Rows are points. The window is the flat piece filled in between its corners: a triangle in 3 columns, a solid with four corners in 4, and so on. A path goes straight from each point to the next, and from the last back to the first. List the points from which the path goes on through the window.

Window (3 x 3):
[[ 24   7  -9]
 [ 16   9  11]
 [-32 -19  19]]
Path:
(1): [-10   9   9]
(2): [  3 -10  17]
(3): [ 23 -18   7]
(4): [-23  15  24]
(5): [  4   7 -11]
(6): [60  6 17]
(7): [41 -2 18]
(8): [ 15  32 -19]
(9): [-26   1  19]
(10): [ -9 -46  -5]
(11): [ 34 -13  -1]
(12): [  6  29 -14]
Through the window after points: 1, 5, 11

Window (4 x 4):
[[  4  44  13 -22]
 [ -3  -4 -20  43]
 [-36 -12 -12  38]
 [ 19 -30  -2 -33]]
Path:
(1): [  5 -23 -54  11]
(2): [-25  14 -33  19]
(3): [-21  -4  -4  51]
(4): [-13   1  24  60]
(5): [  0  -6 -49  15]
(6): [-28   1 -48  19]
(7): [-13 -20  29  17]
(8): [28  8  5 43]
(9): [-40 -30 -45   1]
(10): [ 21  46 -47   4]
(11): [-4  5 19 -7]
(12): [-25   1  31   5]
Through the window after points: 4, 6, 8, 10, 12

Window (6 x 6):
[[  8  -7  12  -9  10 -38]
 [-18 -30   1   6   8 -11]
 [-49  20 -27 -40   1   5]
 [ 18 -13  10  35 -23 -27]
 [  2   0   7  57  16 -29]
 [-16  11 -21 -60  16  32]]
Path:
(1): [ -4 -49 -32 -20   0 -25]
(2): [ 11 -12 -10   0 -11 -29]
(3): [ -7   1  19   9   4 -19]
(4): [-20  -3  20  -9   7 -18]
(5): [ 20 -13  -3  -4  10 -39]
(6): [  3 -11 -44   8  22 -13]
(7): [-15   6  11  -6 -12 -15]
(8): [-24  36  30   6  14  -8]
Through the window after points: 2, 4, 6, 8

Window (9 x 9):
[[ 39  12  -1   5   7   1   1 -14   9]
 [-22 -16  14 -13 -21   4  15  -2  14]
 [-24  37  11  15 -11  -7  19  15   3]
 [-15 -10 -60  13  38 -10 -28  11  41]
 [ -9 -22 -12 -34  57  10 -23 -47 -15]
 [ -6 -14 -14 -37 -43 -20 -16   0  -3]
 [ 15 -25 -14  27  26  31   2 -17 -24]
 [-25  -3  11  30  -9   9  18 -57   3]
 [-15 -41 -24  12 -25 -43  16   0  14]]
Path:
(1): [  5 -21 -29   2  16   6  14 -12 -11]
(2): [-21 -15 -54  16  32   3   6 -12  23]
(3): [ -8  -5 -11   8   4  -8 -18 -10  16]
(4): [-19 -26  45   7   4   5 -32 -55  18]
(5): [-12  16 -56   2   4 -12  32  20  -3]
(6): [ -9  33 -48 -16  40  -3  27  12  16]
(7): [-16   2  -3  20  -3  -4  -6   2   8]
(8): [ -3  15  -1  11  25  -9 -45   0  27]
(9): [-13 -34 -48 -13  -1  21  34 -23 -16]
(10): [  1  -2 -25   0 -25  13  21  -3   2]
(11): [ -6 -11  11  13  -8 -11  -1 -15  11]
(12): [  6   1   5  10  30  -3 -19 -12  -2]
(13): [ 28 -19 -41  13 -14  26  28 -13   5]
(14): [  1  -2 -29  13  18  52  22 -43   8]
(15): [ -5 -12   5  14  -4 -21  -6 -13   0]
(16): [  1 -25   0  25   1  -7 -25   5   8]
Through the window after points: 2, 4, 6, 12, 14

Window (11 x 11):
[[  7 -46 -15   8 -27 -12  -7  -4   7   8  16]
 [  7  -8 -19 -43  21   9   4  11   4   5  21]
 [-20   1 -25 -15   4   4  43  16 -18  -2   1]
 [ 60  15 -17  33   0 -16  12 -22  29  -3 -10]
 [-47 -25 -53   5  38  17  18  23  30   1 -20]
 [-25 -17 -43  15  26 -19  18  -2 -18  -3  34]
 [-35  28  -4  46   1   4 -15  -3 -12  43  39]
 [ 23   0  12 -16 -15 -37  -5   4 -23 -15 -23]
 [ 17  -4  -7 -21  -7  -6 -16 -54 -27  -9  15]
 [  0  -4 -23 -31 -16 -27  14   1  29   0  17]
 [ -4 -32  58   6  33   8  -6 -28  22  18 -41]]
Path:
(1): [ -9  -9   3  -2  15  -6  12  -5  -4  24 -10]
(2): [-11  -8  12  11   0  22   6  -9  19 -33   5]
(3): [-15 -30  15  -5  21  -4   2  20  29 -45  15]
(4): [ 18   4 -15 -20   6  -3   2 -25 -22  48 -14]
(5): [ -9 -16 -23  -1  21 -18  11  -3  -4  25   5]
(6): [-33 -19 -36  23  10  10  10   6   4 -43  20]
(7): [  4  -9  -4 -11 -20   1   2  -1  19 -32   3]
(8): [  4 -16 -24   5  34 -21  -7 -18  -7  49  13]
(9): [ 17   0  -9  -6  13 -18  13 -11  20  21  -1]
(10): [-29 -30   9  18 -12   5 -11  -5 -12 -39   0]
(11): [ -3  -1  -9  18   9   7   9  -2  44 -19   0]
(12): [-16 -21 -35 -17  13 -17  13  20 -18  29  -9]
Through the window after points: 1, 3, 5, 9

Window (14 x 14):
[[  5  -6  10  25  11 -19  10  13 -16 -12  17 -39 -24   2]
 [ 20 -43  17  13   2  -6  17   4   7 -18 -19   3   9 -15]
 [ 19  13   6  -5  10  19  14  14 -13 -10  16   5  -4 -10]
 [ 11  -6  -2  -5  19  -2 -25  14  17   3  -7  -1  -5 -17]
 [  7   8  10   1   8  -7   7 -14 -27 -26 -13 -21   0  15]
 [ -9 -18  26  12  12  -5  -2 -21   1 -15   9   1   0 -21]
 [  3 -14   5 -15   7  11 -11   7 -26  -5  13 -13 -14   8]
 [ 13  13  17  -1 -21  29   5  -5  -6 -14  -6  -4 -12   4]
 [ 22   4  -4  18 -10  13  23  34  25 -25 -19  21  28  60]
 [ 11  -3  -5   9  17   1  13  -6   0   5   2 -13 -24  12]
 [  8 -41 -20  -1  15  25  11  26   7 -25  24 -39  17 -20]
 [-12  -1 -11  -6  -6  -6  -6  -3 -20 -10  -5   1 -14 -11]
 [ 25  11   2  -7 -20  -5  20   6   7 -10   1  -2  11  35]
 [ -8   3   0   2  10  -2  -6   8 -18  23  -4 -18   0  -1]]
Path:
(1): [  5  -6  12 -10   1   0  16  15   2  -5  -2   1  -8  -1]
(2): [ 30   0  -3  23   3  21  -1 -12 -15 -20   5 -12   4   4]
(3): [ 23  -9 -12  25  -6   5  -4 -19 -24  -6 -11  -9  -7   7]
(4): [ -9 -14  18 -14  18  -5  12  22  14  -9  11 -14  -5   0]
(5): [-10  -9   1  -9   3  11   6  -2   3  -7 -14 -12 -14  -6]
(6): [ 34   5   3   7   7  -1 -15  16 -20  -1  18  10  23  13]
(7): [ 27  -9 -15  11  -1   2  -5   3  -6 -10   3 -14   4   7]
(8): [-28 -14  36  -3  10   8  34  13  -7 -17   3 -10  -7  -5]
Through the window after points: 1

Window (14 x 14):
[[ 26  -6   2  10 -12  -5  31   5  30  -3  -3  10 -23 -22]
 [ 33 -19  -6   7  11 -21  21  10 -11  -4 -10 -29 -26 -11]
 [-25  10 -24   5  36  -2   4   2   4  28 -12 -29   6   5]
 [ 22 -10  -8 -13 -36 -32  -7 -13  22  22   5  17  11  15]
 [ 31 -13  -7  17  -5  43 -13  21  -7 -21  39  11  -2  33]
 [ 19  12  11  -2  -3  -9  -2   8  -2  14  -4 -43  -5 -25]
 [ -1   1 -12  -5   0  16 -21  15 -13   0 -32  17  22   1]
 [ 18   1   2 -11   7  -1   2 -29  13  -2  11   9  -7  23]
 [-45  60   0  -2  -7 -27   6  15 -12   4  11   5  14   2]
 [-32  16  14  -6 -18   1  30 -10  -1   5  -2   8  16  19]
 [  5  28  36  38 -21 -27   4  13  22   5 -16  -3  -6  -4]
 [ 31 -17  18  32  -3  19   6  16   9 -42   1   7  27 -11]
 [-18  -5  -2   6 -12  -1   6  -4  18 -29 -34 -18   5 -10]
 [ -2  43 -13   7  -8   0  37   4   3  -8  -6  -5   8  14]]
Path:
(1): [  1  -5   9  32 -22  -6   6 -18  -3  -5   6  -4   6 -19]
(2): [ 23 -11 -21  17  -6  -3   7 -10  -3   5  11   9  21  -7]
(3): [  8   1   8  -5 -10  -3  -4  15   7  -6 -13  -2  -4  11]
(4): [  4   5  12   4   5 -11   7  15  14 -12  -4  -2  -2  -1]
(5): [ 18   9  -1  27 -16  -1  19 -13   1   6   9 -13  -1   5]
(6): [-11  10 -17  15 -28  15 -24 -31  -6 -10   6  -7 -21  -2]
(7): [ 28  -9  18  -4   9 -13  33  30  19   1 -17  -6  22   2]
(8): [14  9 -1  1 -1  2  8 26  7 -9 -6 -2  7  8]
Through the window after points: 2

Window (14 x 14):
[[  1 -23   5  46  -8  -2 -34  16  31 -60 -26  14 -29 -14]
 [ -3 -14  -8  10  11  26  23  -4 -55  11 -23 -59  26  48]
 [  5 -34  29 -27 -18  12 -14 -27  43  26   3 -24  55  54]
 [  9  13  -3  28   5  35  -7  37  52  19   2 -18  25 -16]
 [-41 -32 -32  -8   5 -27 -52   4 -21  19  39   0   2  21]
 [ 26 -21  38  22  -1  12 -31  -6   4   4  40 -15 -23  -6]
 [ 18  -2 -29  -5  12 -13 -38 -21 -43  35 -14  -6   5  12]
 [ 18 -37  32  -6  16 -41 -18  45 -14   3 -41  -4 -15  18]
 [  2  28  30  45 -41  33 -42 -21 -32  20  43  24  -2  -3]
 [-13 -42  37  21   1 -14  -8  26  21 -25  17 -41  56 -21]
 [ 19 -42 -11  46 -24  12  33  -4  18  15 -44  35 -21   3]
 [ 23   0   4 -55  28   9 -22  35 -25  16 -16  -4 -21 -25]
 [-14  26 -58  35  23  -8  52  -4 -25  14   3   9  33  39]
 [ 20  -5 -19 -19 -30  -1  28 -14  41  48 -50 -16 -36   3]]
Path:
(1): [-29  -3  42  18  25  26 -29 -42   2  30   9  18  -4   8]
(2): [  0  -7   4  13  19  -2   5 -12  19  16 -19  -2   6   0]
(3): [ 24 -15   3  16 -29  17  -7  24 -13   5   3 -17   4   4]
(4): [ 30 -54  -5 -10 -14  -8  -8  51  13  -7  -1  -2  10 -16]
(5): [-27  12   8  26  26   6  -4 -30  10  11 -20 -26   2  20]
(6): [-33 -10  47  25  24 -21   9   1 -35  31 -22   3 -38   4]
(7): [ 46 -14 -48 -12 -28  26 -29   2  13   3   3 -16  31  28]
(8): [ 22  -7 -20   2  -1  -7 -15  17 -25  17  -6  -1  -1   5]
(9): [-27   0  -4   4  30   4 -11 -33   3   5 -13  -6  11  14]
(10): [  6 -18  31  -5  33  22 -15   2 -10  25 -19   0 -15  -9]
(11): [ 29   5 -10   7 -34  -4  -1  20  14  -3   1 -15  13   7]
(12): [ 36 -53 -10 -36 -40  11   6   4 -27  -7  42   6   2  55]
(13): [-22  12  40  54  33  -1 -41 -17  52  35 -26 -28   6 -34]
(14): [-17 -31  20  18  20   9  -3 -27   2  21 -14  -9 -21 -17]
(15): [ 13  -2   2   2 -14  -4 -22  18   6   2   5 -15  11  10]
(16): [ 35  -7 -52  14 -28 -14   8  48 -35  -1 -13 -26   0   3]
Through the window after points: 8, 12

Window (14 x 14):
[[-25   7  13  11  21 -10  15 -37  -5 -15  26  -3  -8 -28]
 [ 16  32 -14  30 -18  18  -8  -3 -25   2  -3 -16  17   3]
 [ 46  13  -9  18 -26  15 -21  14   8 -16   4  29   7  23]
 [ 13  26 -31   7 -21   6  -9  18   8   0  10  -1  42  60]
 [ 35   5 -24 -14  22  33  -3  -8  -7  30  18   6   4  39]
 [-15  14 -18  33  20 -23  16  -4  22  43  25 -31 -13 -18]
 [ 36 -11   6  11  26   1  -5  -7   8  49  13  -7  43  31]
 [-13  32 -15   6  38 -41 -10 -24  -4  -4   9  -7  -5 -49]
 [  2  31   3  23  -3  -7   1  -5 -26 -11 -27  44 -12  16]
 [ 51 -24 -24  -6  10  -5  21 -31  -9  16  -3  -1   9  32]
 [ 11  10 -11  20  11  -7   6  34 -28 -14  12  10  12   2]
 [-17 -11  17 -16  44 -24   6 -21   8  16 -12 -39 -26 -33]
 [ 41  -9   1 -27 -17  -8  -4  -7 -25  36  19  12  10  33]
 [-28 -15 -15  21  22 -25 -37 -18 -25  -9  11   1 -14 -18]]
Path:
(1): [ -1   9 -17   6 -14  -4  -6   1 -11   6 -19  22  16 -13]
(2): [ 22  22 -11  10  23 -10  -7  -5   6   1  38 -22   5  42]
(3): [ 20  39 -17   7  38 -21   7 -30  -1 -18  10 -16  17  53]
(4): [ 14 -24  -3  15  -4   7  -4   9 -10  25   0  11   2 -26]
(5): [ 22  11 -34  24  21  15  20  33  31   1 -27  45  40   4]
(6): [  0  22   6   1 -16 -16 -20 -24 -34   4  18 -19 -10  37]
(7): [ 41  12  -9   0  32 -29 -16 -29  -6   6  -1  -7 -27  43]
(8): [-16   3 -16   8  -5  11   7   4 -13  20  18  -1  35 -24]
(9): [-13  22 -20   6 -12  25   7  -3   1  23 -16  25  24  10]
(10): [ 47   7  -8  24   7 -21 -13  -4 -20  -2  32 -22   1  20]
(11): [ 32  34  19  -6  22 -26 -13   9  -6 -16   9   3 -11  12]
(12): [-21 -23 -49  36 -16   9   9 -22  -6  28   3  -4  38  -2]
Through the window after points: 1, 5

Window (14 x 14):
[[  2  -1 -29 -15 -28  10   2 -26  -7   8   9 -37  27 -23]
 [ -4 -29 -18  30  -3  32  35 -12 -14  15   5  -8   9   7]
 [ -1 -18  13  24 -42  28 -25  11  42 -28 -13  11 -24 -33]
 [  0   8  27 -19 -19 -20  35  22 -19  -3 -28  44  -1  -2]
 [ 10 -28 -22   8  -1 -27  17  48  40   3   8 -13  11  -5]
 [-11 -16 -14  -8  -3  21   4 -19   6 -11  -3  -4  -8 -46]
 [ -3  10 -29  32 -13  -5  13 -27  34 -55  31  -9 -10   8]
 [  0 -37 -18  -1   1   6 -16  10  28  -8  -2  12  10   9]
 [ -9  -1   2   1 -12   5  12 -34   3  -2 -57   7 -11  14]
 [ 44  22   2 -19  42 -10   1  -3 -12  26  17  18 -17  -5]
 [ -6  18  42  35  -4 -10 -26  -1  -4 -41 -27 -22 -12  -7]
 [-41  -2   3  -2 -31  46  -2 -21  -3   6  -1 -24 -10 -16]
 [ 20   3 -21 -59 -25  36  33  19  20 -27 -12  15   7   2]
 [  4  11   5  10  11  -9  15 -18  26   3  10  -1  29 -37]]
Path:
(1): [ 13  21 -10   8 -26  23   0   5   4 -12   1  11   2  -3]
(2): [-15  17 -37  12 -28  12   3   5  18   0 -21  -1 -13  -4]
(3): [  6 -17   6 -17  -9  20  12 -10  11 -21  -3   3   1 -17]
(4): [ 13 -29  12  -7 -20  -1   6 -10  12  -1   1  -7  -2   5]
(5): [-24  20 -13  16   4  17 -10   8   9 -24 -16   5   6 -19]
(6): [ -9  -3 -10  11  -5  -1   7  12  15  -6 -17   7   7 -12]
(7): [  7  -9  15  -6 -15  -1   7  -3  -2 -10  -5  -4  -5   2]
(8): [ 15 -34  25 -52 -13 -23  39   3 -17 -11 -24 -25  -7 -28]
(9): [ -8  34 -24  60  -3  36 -23  -9  26   2   8  27  10  24]
(10): [ -5  16 -28   4  -1  19 -10 -25   0  10 -15   8 -12 -15]
(11): [ -3 -31  32 -21 -35  14  26   1   2 -23  24 -35  27  -7]
(12): [ -9 -58  10   2  33 -14  17 -21  20   7  -1 -14 -21 -23]
Through the window after points: 2, 4, 6, 12

Window (14 x 14):
[[ 41  37  49 -57  36 -23  33   4  30  39   2 -27   4  14]
 [ 38   6  11  -6 -24 -13  11 -39 -33  29  24  15  41   0]
 [ 27  13 -30  -1  -8 -26   9 -32   4 -12 -12  14 -10 -47]
 [ 38   7  16  21  15  23 -14 -26  -4   5   1  20 -13 -14]
 [ 13 -28   1  11  36   3  -7  20  -4 -28  -5  17  -1 -15]
 [ 11 -10  -6  -7 -35   2 -34  41   3   7 -28  35  29  43]
 [ 38  58   4   9 -18   9  15   1 -27 -33 -52 -21  32 -60]
 [ 12 -17  22  30  28 -12 -19 -49 -25 -11 -26  25 -13 -23]
 [  8  -2   9 -32   3   2 -23  -4  -2  34   6  -2   7  -4]
 [  8  21 -28 -20 -42  20  40 -42  13  16 -47 -17  24 -11]
 [ -8 -15  -5  35 -34 -29  24   2 -22  -3  -3  20 -22 -40]
 [-26   3 -17  47  -2 -23  16 -32  -4 -23 -17 -39 -36   7]
 [-16 -14  -4  45 -18 -12 -17 -33   5  15   9  31  26  -9]
 [  1  12   5 -40 -43   4   5 -26  14  -9   8  31  22  -6]]
Path:
(1): [ 33  -1  26  -8 -27  -5   1 -20  29 -19 -24  -5   4 -27]
(2): [-29   9 -37  -7  -6  -8   6  -1 -40  23  15  37  29  23]
(3): [ 16  28 -16 -18   3  -8  17 -17 -19  27 -10  21  -8  -6]
(4): [ 12 -16  10  18 -35  -3  -3 -11  -1  -6  -7   1  24  -9]
(5): [ 36 -26  12 -11 -18   3  -2 -24  11  -7   7  -4  29  -8]
(6): [ -2  33   2   0  -9   4  -1 -21  -9   8  -9  37  -9 -11]
(7): [  1  32  -7 -11   3   9  11  -5 -17   7   5  20 -13 -17]
(8): [ 26  -5  -5   4  -5 -30   6 -28  14  -5 -17  -7   2 -21]
Through the window after points: 3, 5, 7

Window (14 x 14):
[[ 14 -14  -3  24  -4  -1 -13  10  19 -14  -1 -21  42 -26]
 [-10  25  17  13  12  31 -16  11  16 -25  -2 -13 -22  -1]
 [ 24 -18   1  -5  -1 -25 -18   7  -5 -12 -18 -49  13  13]
 [-28  46  -1 -10  34  18  30  13  -3 -31   5  26   0  13]
 [ -6  -4   6  -2   4  18  31 -33   1 -24 -42  53   8   4]
 [ 43  -5  -7  13   7 -28 -37 -10  -1 -27  15   5  16   4]
 [ 33  17  -3   6  37   8  -7  11  13  -4 -11   6   5  14]
 [ 10 -15  15  13 -24  25   2   8  22  -1  11   9  18  55]
 [ 31  48  -6 -10  25  17  21 -24  43  24  31  25  -4  13]
 [ 11 -31 -56  -2  -5  17  32 -16   3 -18 -26  -3  28   7]
 [ 21 -10  21   9  -7 -22 -25  19 -10  10  -8  33 -39   9]
 [ 39  17  -5  30 -31  33   7  -4 -17  22  -1  -3   7  28]
 [-12 -11   7  -4  13  28  -6 -12 -35  -9  -5  26   3   7]
 [ 34 -17  21  47  13  -2  21  -3 -26   9   7  14 -50 -16]]
Path:
(1): [-26  15  -9  42   6 -13  -9   9  -2  13   5   9 -21  44]
(2): [ 41  -4   8  -6   9  10  12 -11   5  -9  -7   3   3  -9]
(3): [ 32  -1 -12   0   9   4   7   1  -2 -13  -1   7   4  -5]
(4): [ -1   8  -3  18   5   4  -5 -15   4  -4 -12  -3  10  16]
(5): [  7   6 -22  36  11 -18 -49 -39  -9   2  -6  -4   3  15]
(6): [ 34 -18  27  -7 -14  18  24  32  13  -5  -3   3  -2  14]
(7): [ 42   8   4 -38   3  20  19 -17  12 -22  -8  21  -7 -11]
(8): [-19   6   1  47  12  13   4  10  -2   9   0   3   0  25]
(9): [ -4  45   5  31   7 -10   3  -6  20   1 -14   1  -2  55]
(10): [ 33 -22  10  -7   7  12 -11  10  -4  -8   5   2   6 -17]
(11): [ 50  20  16 -26  15  36  -5  14 -60 -24  -8   6 -46 -12]
(12): [  5  -7  -6  30   4 -16 -15 -10  31  -9   7   2  26  13]
(13): [  0   2  12  38  -1  -8 -23 -22 -20   5   2  14  -8  19]
(14): [ 40   0 -10 -22  18  30  38  20  12 -15  -9   8  -8  -1]
(15): [ 40  -2   2   7 -13  13  -3   6   1 -15  -5  -6   2  14]
(16): [ -8  -4 -11  34  24 -24   5 -12   2  20  -1  16   2  -3]
Through the window after points: 1, 11

Window (14 x 14):
[[ -9  -8  -5  23  -3 -19  -2   0  12  23  -3 -10 -15  12]
 [ -1 -10  -7  -9 -13  16  -6  23  -2  -9  19 -23  15 -48]
 [-30 -14  18   2  15   9 -15  25 -17  14  20   2  10 -38]
 [-10  13  -8 -19   6  -6 -32  23 -30   1   6 -17  12 -23]
 [  3  17  -1   3 -22  -5   2  -8  -6  40   7  13  -4 -18]
 [ 10  28   0  -2  22 -19  19 -21 -11  19  15 -15 -25 -16]
 [  5 -25   7 -24   3  23 -10  44 -21   0   1   0   2 -22]
 [ 10  -2  60 -31  10 -28 -26   2  20 -31  -5  -9  18  19]
 [-16  -3  14 -15   1   0 -24  20  -8 -36  -6  13  -6 -26]
 [ -1  15   4   4  -6  48 -16  22 -10  -9  13 -12  10  -9]
 [ -6 -20  25 -23  18  -6 -16 -35  30  -8 -42   8  29  31]
 [ 31  -1  39   6  18 -27  -7  -6   7 -38 -21   4  38  18]
 [  2 -27  31  -9  -2 -14 -23 -41  -9 -11 -12  -1   8  22]
 [-15  17   2   1  -9 -19  38  -3 -15  13  13 -10   2   5]]
Path:
(1): [  0  -3   8  17 -13  17  10  12 -24   2  -3 -28   2 -39]
(2): [-10   3  -4 -25  11 -13 -12   3  11   7  14  19   6  17]
(3): [  2  -7   7  -5  22  -4  -4 -16  -6   2   8   6   8   3]
(4): [ -1  15  23 -10 -24 -18   0   6   1   7 -16 -28   3  -4]
(5): [ -5   9  25  -7   0   3 -12   2  -2   3  -7 -17   2 -23]
(6): [  0  -5 -22  -4  -8   4 -11  11 -14   4  18   8  15   0]
(7): [  5  -3  -5  -8  15 -13 -16  -2  -8 -11   9  25   2  -8]
(8): [-14 -11  47  -2 -31   8  -2 -21  11  29 -27 -50  18  10]
(9): [  4   5  18  -4 -10   0  -6 -12 -13   5 -15  -9  -7  -2]
(10): [  8 -13  -3 -17  36 -32  -6  27  25 -40  39  -2  38 -12]
(11): [  2   1   1  -2  -7  -5 -15  -1  -2   7  13  22   2 -12]
(12): [ -2  13  10  -6 -11  -1   9   2 -12  29  -7 -17   2 -13]
(13): [  9 -19  38  14  -9  11  -1   9 -17  18 -16 -21  -1 -22]
(14): [-28   2  -2 -12  14  -1 -13  17  -7   4  26  12  11 -21]
(15): [  1  -4  14 -11  -8 -22  -4  -5   9  -5  40   4  22  26]
(16): [ -6   0  18  -5  17  14 -17   1 -18   5 -50  -5  -8 -28]
Through the window after points: 5, 7, 11, 13

Window (14 x 14):
[[ 11  36 -26 -47 -20 -27  -4  26 -27  -4  26  10   9  -8]
 [ 23  23 -12 -11 -12  -4 -39  28 -12   3 -12  25   6  19]
 [ 42 -16  -8  29   2  37   1   7  29  26  38   7   2 -35]
 [-13 -14  18   9   9  43  25 -22  17  -5  -2 -52 -20  -2]
 [  1 -13  19  19   3 -34  23 -26  -5   7   7 -41  -7  25]
 [ 25 -42  24   5  56  26  29  -2  17   3   3 -14   4 -20]
 [ 15  44 -31  -8 -14 -30 -16  60  32 -15  10  12  19  -3]
 [-42  -6  31  35  37   8  14  -7 -10   6  20 -21 -12  -7]
 [ -5   4 -57 -29   1 -19 -33  19  18  19   9  19  25  -3]
 [ 16  41  -5 -23   1 -14 -40  -1  17  -9  24   5  38  -4]
 [ 22 -16   0  28  42  30  26 -36  34 -11  17   9 -40 -21]
 [-14   0  26   4  17 -26   1 -20  -7  23 -29 -37 -17 -39]
 [-30 -18  44 -30 -11 -39 -14  -1   6   6   5 -16 -23   0]
 [  0 -36  16  39   6  30  38 -30  15 -22   0   4  10 -30]]
Path:
(1): [  9   8   6  -1  15  -4  28 -23  26  24   7  -5  18  -4]
(2): [-15  19  20   1   3  31   7  -8  15  33  -7  -2   0 -14]
(3): [ 33 -53  -8  21  32 -17  19 -12  13 -36  30 -33 -10 -28]
(4): [ 12  12  -9  17  20  22 -39  18   9 -26  10 -14   4 -60]
(5): [-18   2  21 -16 -10 -46  44 -35  -1  37  12  -4  -6  60]
(6): [ -4  -4  39  -9  22  -8  57 -10  35 -10  -1   9  11  17]
(7): [ 11  -2 -23  23  -9   6 -46 -14 -15   1  17 -27   4 -34]
(8): [ 32 -18   4   3  11 -20  -4   0  -5 -51  15 -34 -23 -45]
(9): [-27  -5  18   7  13   9   7  -4  11  23   8  -5   1   5]
(10): [  0  -2  17  -5  21  15  30 -11  20  14   6 -24  -3   1]
(11): [ 22 -19  -6  15  14  -3 -56   4  -4 -36   5   5  12 -41]
(12): [  8  -8  -4   4   9   7 -15  11   6 -18  22  -6  -4 -24]
Through the window after points: 6, 8, 10
